Each point is reached from the start by the listed moves, each made once or not at all, plus a little noise. Say if it took an odd or an even number of moves. Then give how often each move was made.

Moves:
(1): [ 40 -53  55]
(2): [-29  25  40]
(3): [-10 -46 -16]
Start: [ -3 -15   5]
Points:
[-13 -60 -12] => odd (0, 0, 1)
[-42 -34  29] => even (0, 1, 1)

Moves:
(1): [  7 -15 -29 -30 -43 -27  13  -2  -5   1]
(2): [-24  -4  10  22   0  43   1   1 -12 -45]
(3): [ 36  -7   1  18  -5  20 -17   6 -33  10]
(4): [ 39  23  25  38 -12  12 -27  22  -4 -27]
(5): [ -3  19 -17 -11   5 -11  -5 -17  -5  -6]
(6): [  6   3   8   2  -8  17 -18 -26  14  -2]
(7): [ 19  -5  -2 -20   1 -10  19  -7  -2   0]
(8): [-29 -36  -7  10  44  32 -37   7   8 -29]
(9): [-25  -2   4 -50  12  10 -13   8   1   4]
Start: [ 10 -14  -7  20  -9  -2  -3   0 -15 -16]
Points:
[ 34 -38 -17  32 -64  51 -24 -22 -49 -53] => even (1, 1, 1, 0, 0, 1, 0, 0, 0)
[ 67  -5 -18   9 -15  14 -24 -42 -42 -14] => even (0, 0, 1, 0, 1, 1, 1, 0, 0)
[ 58  15 -21  20 -67 -10 -38 -23 -12 -52] => even (1, 0, 0, 1, 1, 1, 0, 0, 0)
[ 53   5 -13  19 -66  23 -18 -31 -29 -95] => even (1, 1, 0, 1, 1, 1, 1, 0, 0)
[  3 -53 -46 -39  -5  38 -80 -25 -36 -39] => even (1, 0, 1, 0, 1, 1, 0, 1, 1)

Moves:
(1): [  7   1   9  10   9   5  -8  -3  -7   6  -9 -14  -4   2  -4 -14  -1 -11
 -19   4   5]
(2): [ 19  27  12 -11   7 -38  -5  18 -14   3   6  26   0 -18 -36   7  47   4
 -17  19  -5]
(3): [-10   9  -4   6  14  14  -9  14   1  -6 -16  -1   8   5 -17  -6  -2  16
   4  12   7]
(4): [  5  -2  -4  -7   5   9  -5  12   1  -7   9  -2 -12   6  -3   7 -16   0
  -4 -15 -14]
(5): [  1  -4  -2   5   5  -8  -4  -5   7 -10  11  23  -6   4 -19  -3   8   9
   3  -3   1]
(6): [-11  15   4   8  15   6   5  -5 -16  -2   8  -7 -13  -7  -2   0   6  -3
  -1 -13 -18]
(7): [  1  -4  -3   9  10  -7  -3  17   3   8  11  -7  20  11   2  15  -8  10
   3 -12 -12]
(8): [-19 -26 -18   5  14   2 -14  34  11 -19 -34  -3  16   3  -5  -2  -5   3
   4   0  19]
(9): [ 25   5  -6  11 -31   0   1  -7 -14  17  -5 -10  -1 -14 -17  -1   8  10
  18 -18 -17]
(10): [  5   1 -10  -1  14   5  10  -4   9   2 -14  -7   7   3   8   5  -7  -7
  12   1  -2]
(11): [  2 -11  15   2  -7 -11  19  -7   8  22   4  -2 -12   8  21   5  20  -4
  14   6 -12]
(12): [  3 -11 -35  -8   8 -13  26  -6  -7  11  -3 -18 -17  -6  30 -10 -21  -3
  20  16  13]
(13): [ -5 -22  12  13   4  -2  -1  -9   9   8  -9 -20  -5  -1  12  25 -14 -15
  25  10  19]
(14): [  9 -13  12  -7   7   3 -10  37  -9  -6   7  -7  17  17 -36   8  14  15
   7 -33   8]
(15): [ -2   4  -8  -7   9  14  -3   1   6  11  -7   2 -12 -12   0   5   7  17
  -9 -23  10]
(16): [  5   1   3  -6  15   2  -4   9 -20  -4 -15   8   2  13  13   7   1   4
  -8 -10  -1]
(17): [ 22  21  -3  -6 -16 -17 -23   1   0  -8   3  -3  -3   4   5  -8   9  -4
  -1  -1   6]
(18): [ 16  14   5  13 -10  -1   6  -7 -11 -11   7  -3   3   1   7   6  11   8
  -7   5  -4]
Start: [ -3  41 -12 -13 -14  -7  18 -13 -15  -6   1  -3 -13  19 -21   8 -19  -5
   5   3   2]
Points:
[ 21  39  11   3  32 -52   7  77 -36 -27  32  14  -3  45 -92  51  57  38
   4 -45 -36] => odd (0, 1, 0, 1, 1, 1, 1, 1, 0, 0, 1, 0, 0, 1, 0, 0, 0, 1)
[  1  27 -47  21  28 -11  29 -10  -9   6  -3 -25 -23  19  -5  41 -37  37
  44   3  37] => odd (0, 0, 1, 0, 1, 0, 1, 0, 0, 0, 0, 1, 1, 0, 1, 0, 0, 1)
[ 15  56 -30   8  30 -58  15  16 -22  -4 -28  -9 -58   1 -24  28  50  19
  38  29  39] => odd (0, 1, 1, 0, 1, 1, 0, 1, 0, 0, 1, 1, 1, 0, 1, 0, 1, 1)
[ 24  60   3 -37   7 -28   1  45 -32   3   3  19  -8   6 -94  27  50  31
 -15 -33  15] => odd (0, 1, 0, 0, 0, 0, 0, 0, 0, 0, 0, 0, 0, 1, 1, 0, 0, 0)
[ 14   4  -3  48   0 -27  27   8 -43   6 -21 -25  -7  36 -12  59   5  16
  57 -33 -25] => odd (0, 0, 0, 0, 1, 1, 1, 1, 1, 0, 1, 0, 1, 0, 0, 1, 0, 1)
[ 95  81 -39 -18 -31 -79  20  12 -52  -6  14  -2 -16   8 -83  13  49  25
  42 -10   5] => even (0, 1, 0, 0, 1, 0, 0, 0, 1, 1, 0, 1, 0, 1, 0, 0, 1, 1)
